Every row gives one point. To make a cloud, some directions were put in groups of two or more. Within a group, all points are equally far from the middle, so they leave a hole (a ring in 2 directions, a hollow ball in 3). The other directions are filled evenly. Then the cloud was stretched, turned, moved and blurred a little. How many holes are there, and how many directions does each take, smallest first?

Cloud (14 x 2):
-2.98 -0.49

+1.69 +0.94

-2.91 -0.69

-2.74 -1.03

-2.66 +1.61

+1.80 +0.13

+1.56 +1.25

+1.48 +1.41

+0.34 +2.44

-2.57 -1.27

-0.73 -2.21

+1.18 +1.83

+1.62 +1.11

-2.86 +1.26
Holes: 1 (2)

Cloud, 20 rows:
-1.35 +1.69 -1.23

-2.69 +2.83 -0.87

-0.78 +2.36 -1.22

+0.63 +3.83 +0.16

-0.31 +0.25 +2.09

+0.38 +1.12 -1.01

+1.43 +3.17 +0.82

+1.96 +3.83 +0.55

-0.83 -1.38 -0.40

+0.23 +3.98 +0.22

-0.08 -0.08 -2.67

-1.23 +1.73 -0.24

-0.15 +1.36 +1.98

-1.52 -1.31 +0.62

+0.27 +2.18 +0.63

-1.89 +0.94 -2.71

-2.81 +3.36 +2.91

+0.82 -0.50 -1.61

+0.82 -2.04 -1.78

-3.14 -1.16 -0.41
Holes: 0

Cloud:
+0.01 +1.51 +3.17 -2.12

+1.24 +0.35 +1.19 +2.63

-0.29 -1.45 +1.45 +1.98

+2.91 +1.35 +0.43 +2.89

+0.94 -1.07 -1.24 +1.52

+0.10 +1.39 +2.33 +0.01

+2.87 +1.88 +0.61 -3.52

-0.45 -2.59 -1.75 -0.41

-0.75 -2.24 +0.28 +2.23

+1.35 +0.89 -1.63 +0.10

+3.28 +0.26 +1.71 +0.53

+0.90 +0.95 +1.49 -2.76

-0.27 -2.80 -1.78 +0.43

+2.64 -0.89 +0.38 -0.66

+0.14 +2.27 +3.92 -1.42

+0.15 -2.16 +0.75 -3.58

-0.26 +0.40 -2.86 -2.22

+1.80 +1.08 -0.19 +2.03

+1.67 +1.99 -2.81 -0.49

+3.09 -1.69 -0.99 +2.56

+0.93 -0.64 +0.84 -1.39

+1.97 +2.66 +1.15 +0.41

+0.79 +0.71 -1.25 -3.34

-0.76 -0.19 -0.04 +2.45

-0.38 +1.19 +0.56 -0.41

+4.68 -2.37 +0.71 -1.52

+3.26 -0.29 +1.12 +1.92
Holes: 0

Cloud, 46 rows:
+1.54 -0.14 -2.15 +1.51 +1.95 +1.20

-0.84 -0.94 -2.61 +0.08 -0.83 -2.25

-0.23 +1.58 -4.96 -0.71 +0.61 +0.82

+0.52 +1.06 -1.64 -3.77 -2.38 -1.10

-1.73 +1.21 -0.89 -4.69 +0.97 +0.36

-1.11 -0.41 -1.04 -1.49 -1.08 -3.37

+0.92 -1.31 -0.97 -3.19 +3.01 -0.63

-1.34 +0.03 -0.22 -0.80 -0.28 -3.36

-0.90 -0.88 -1.95 -2.69 -2.67 +1.51

-1.18 -0.14 -4.41 -1.57 -0.36 -1.52

+2.97 +0.41 -0.85 +0.40 -1.21 -0.04

+1.20 +3.25 -0.52 -0.40 -0.60 +0.33

+1.09 +0.88 -0.60 -3.69 +2.60 +1.58

+2.52 -0.40 -0.81 -1.63 -2.29 -1.41

-1.68 -1.78 +1.25 -0.20 -0.12 +0.25

-0.62 -1.28 -1.50 -1.12 +0.37 +4.17

+3.61 +0.10 -2.17 -1.06 -0.15 +0.16

+0.81 -0.77 -1.37 -0.98 -0.32 +4.19

-0.48 +1.80 -4.45 -3.07 +0.72 +0.37

-0.77 +1.61 +0.99 -4.15 +0.45 -0.66

+2.42 +1.56 -0.28 -1.71 +1.16 +2.44

+0.26 -2.08 -2.20 -1.96 -2.47 -0.75

+2.46 +1.49 -3.06 -2.17 +1.35 -0.72

+2.05 -1.26 -1.10 -1.96 +2.63 +2.14

+0.09 +2.34 -3.18 -0.03 +0.14 +2.67

-0.18 +2.58 -2.78 +0.65 -0.76 -0.31

+0.14 +2.28 -3.12 -3.39 +1.43 +1.79

+0.05 +1.66 +0.85 +0.54 -0.36 +1.88

-0.60 -0.20 -0.13 -1.91 -3.19 -1.08

-1.65 -2.36 -1.11 -3.02 -1.04 +0.92

+3.35 -0.26 -0.80 -1.99 +1.62 +0.49

-0.41 -0.67 +0.58 -0.41 -1.76 +2.57

+1.25 +0.44 +0.98 -0.75 +1.32 -2.47

+0.30 -0.15 -1.30 -2.81 +3.53 +2.18

+0.00 +1.11 +1.25 +0.16 +2.52 +0.03

+2.22 -0.43 -0.62 -3.71 -0.96 +1.67

+0.85 -0.21 -3.45 -2.53 +2.68 +2.47

+2.24 -0.29 -0.48 +1.24 -1.08 +0.71

-2.62 +1.54 +0.85 -1.22 +2.08 -0.37

+2.05 -0.55 -0.20 -0.99 -2.34 +2.25

-0.48 -3.27 -1.75 -1.22 +1.76 -0.05

+1.89 -1.24 -3.68 -0.58 -1.41 +0.53

-0.84 -2.14 +0.62 +0.08 -1.20 +0.89

+0.70 +0.94 -3.53 -3.61 +1.73 -1.22

+1.78 -1.87 +1.33 -2.05 +0.04 +1.11

-0.78 -0.23 -1.63 +0.46 -1.85 -2.04
Holes: 1 (6)

Cloud (74 x 8):
-0.28 +0.66 -0.01 +1.39 -3.95 +1.53 +2.93 +0.37

-0.90 -0.65 +3.70 -0.10 +0.08 +1.19 -2.44 -1.41

+1.49 +4.05 -2.46 -2.14 +0.55 -0.35 +0.81 +0.36

+0.05 -1.16 +1.30 +0.00 -1.21 -0.34 -0.38 -1.76

+1.60 +1.16 -1.69 +0.58 -0.95 -0.73 -1.68 -0.08

+3.05 +1.45 +2.59 -0.25 +0.80 +3.89 +1.35 +3.28

+0.28 +4.39 +0.09 +3.08 -2.44 +2.41 -1.43 +1.37

-1.56 +0.39 +0.37 -2.37 -0.35 +0.90 +1.45 -2.91

+0.07 -0.45 -1.24 +0.75 +1.32 +1.99 -1.81 +0.14

+2.77 +1.16 +0.89 -0.60 -0.50 +0.49 +0.79 +1.77

-0.87 +5.06 +0.42 -1.01 +0.61 -0.28 -2.28 -2.52

+0.02 +2.50 +2.09 -3.02 +0.95 +0.02 -1.29 -2.07

-0.45 +1.97 +1.40 +1.73 +1.37 -0.29 -2.90 +0.63

+1.27 +2.41 +3.02 +0.98 +1.98 +1.98 -1.02 -0.71

-1.00 +1.59 -0.99 +2.76 +2.10 +1.75 +1.35 -0.21

-0.80 +1.16 -1.08 +2.41 -2.58 +1.48 -2.31 +1.51

+1.11 -0.82 -0.92 -2.58 -0.31 -1.99 +1.33 -1.77

+0.09 -1.07 +1.70 -1.04 -1.29 +2.37 -0.48 -3.72

-2.65 -0.49 +0.08 -2.40 -0.40 +0.12 +1.90 -3.41

-1.21 +2.12 -0.21 +1.54 +2.80 -0.41 +1.45 +0.35

+0.86 +4.03 +0.20 -0.91 +1.16 -0.18 -1.21 -0.61

+1.80 +4.90 -0.72 +0.70 +1.99 -1.31 -0.62 +0.94

-0.96 +2.91 +1.32 -1.68 +0.08 -2.32 +0.61 -2.14

+3.06 -0.11 +1.77 +0.62 -1.94 +0.01 -2.17 +4.46

-0.68 -2.34 +1.48 -0.78 -3.35 +0.28 +1.11 -1.09

+0.29 +2.19 -0.62 +3.99 -3.35 +1.03 -2.76 +1.97

-1.70 +1.87 +3.02 -0.84 +2.15 -1.70 -2.47 +0.37

+0.41 +1.12 +1.46 -2.47 +0.73 +3.32 +0.43 -1.95

+2.83 +3.32 -0.52 +0.95 -1.29 +1.66 -1.05 -1.20

+2.44 -1.94 +0.64 +0.58 +0.71 -0.40 +1.73 -0.92

+0.22 +3.15 -0.80 -0.93 +0.41 -0.21 +3.71 -0.59

-0.50 +2.95 +2.65 +1.21 +1.23 -1.79 -3.23 -0.94

-0.61 -1.41 +1.04 +3.32 -1.48 -0.74 -0.94 -0.75

+2.31 +4.38 +1.60 +1.45 +2.79 +0.12 +0.43 -2.47

-0.09 -0.15 +3.83 -2.27 -2.48 +1.35 +0.89 -2.63

-0.31 +0.41 +0.32 -2.10 -1.99 +0.56 +0.50 +1.60

+0.87 +0.98 +0.57 +1.01 -0.49 -1.09 -0.77 +2.23

-0.03 -1.52 -0.30 -1.48 +1.90 +0.82 +3.65 +1.56

+4.19 -0.66 +0.60 +2.17 -0.67 +0.02 +2.92 -0.30

-0.59 -1.48 +0.48 -0.34 -1.91 +1.68 +1.98 +1.67

+0.75 +2.76 -1.03 -1.36 +3.00 -1.22 -2.02 -2.69

-0.38 -1.84 +2.44 -1.51 -2.58 -1.68 -2.37 -1.73

+1.38 +0.71 +2.72 +2.10 +1.05 +3.89 -0.25 +3.03

+2.18 +2.11 -1.56 -0.45 -3.04 -1.17 -2.13 -4.25

-1.51 +0.35 -0.81 +2.71 +1.81 -0.04 +2.98 +1.35

+1.66 -1.17 +0.66 -0.65 -1.10 -1.27 +0.91 +0.35

-0.53 -0.25 +0.50 +1.51 +0.85 +1.02 -0.10 -2.16

+0.23 +0.34 +2.23 -1.00 +2.56 -3.48 -0.84 -0.09

-1.15 -0.11 -0.13 -2.26 +2.35 -0.60 -2.04 -2.72

-0.08 +2.43 -0.97 -1.78 +0.71 -2.35 +0.66 -3.28

+3.40 +0.01 +0.05 -1.77 -0.92 +0.35 -2.03 +1.13

-2.30 +1.67 -1.36 -0.54 +1.78 -3.99 +0.20 -0.59

-2.90 +1.47 -0.95 -1.76 +0.57 +0.10 -0.52 -3.12

-1.56 -1.65 -1.08 +0.60 +2.11 -0.67 +1.34 -0.48

+0.02 +1.36 +2.35 +0.27 +1.95 +0.82 +1.90 +1.99

+0.96 -0.18 -1.58 -1.05 +2.14 -0.17 -0.71 +3.96

+0.60 +2.30 -0.08 -0.04 +1.53 -0.82 +0.88 -3.64

+0.50 +3.21 +1.98 +1.77 +2.03 +0.36 +1.74 -3.18

-1.96 -2.59 +0.69 -0.26 -0.49 -0.34 -0.51 -2.77

-3.04 +1.50 -2.19 +0.26 +0.41 +0.71 +1.27 -0.40

+0.30 -0.62 +1.32 -0.73 +0.71 +0.13 -0.36 -0.48

+3.30 +4.06 -2.47 +1.57 -0.77 -0.26 +0.50 +2.17

+0.78 -0.37 +1.81 +2.19 +1.22 +2.79 -1.64 +1.03

+2.68 +3.21 +0.56 +0.71 +0.12 +0.57 -0.78 -0.44

-0.14 -0.39 +1.72 -1.06 -2.95 +3.07 +1.42 -0.16

+0.65 -1.11 -1.34 -0.61 -2.40 -0.27 +2.21 +1.47

+1.42 +3.44 +1.22 +0.05 +0.48 +0.69 -0.09 +2.27

+1.65 +4.76 -1.75 +0.66 +1.57 -0.03 -0.50 -0.25

+1.62 +1.69 +1.58 +1.59 -2.16 +1.26 -2.88 +1.64

+1.62 +2.84 +3.41 -2.06 -0.34 +2.08 -2.48 +0.77

-1.18 +3.95 +0.70 +0.53 +0.04 +0.69 +0.75 -2.62

-4.13 -2.01 +1.02 -1.72 +0.22 +0.33 +1.53 +0.30

+2.48 -0.22 +2.21 +2.19 -0.26 +2.63 -0.62 +2.27

-2.97 +1.54 +0.73 -1.63 -0.13 -2.71 -1.77 -3.50
Holes: 0
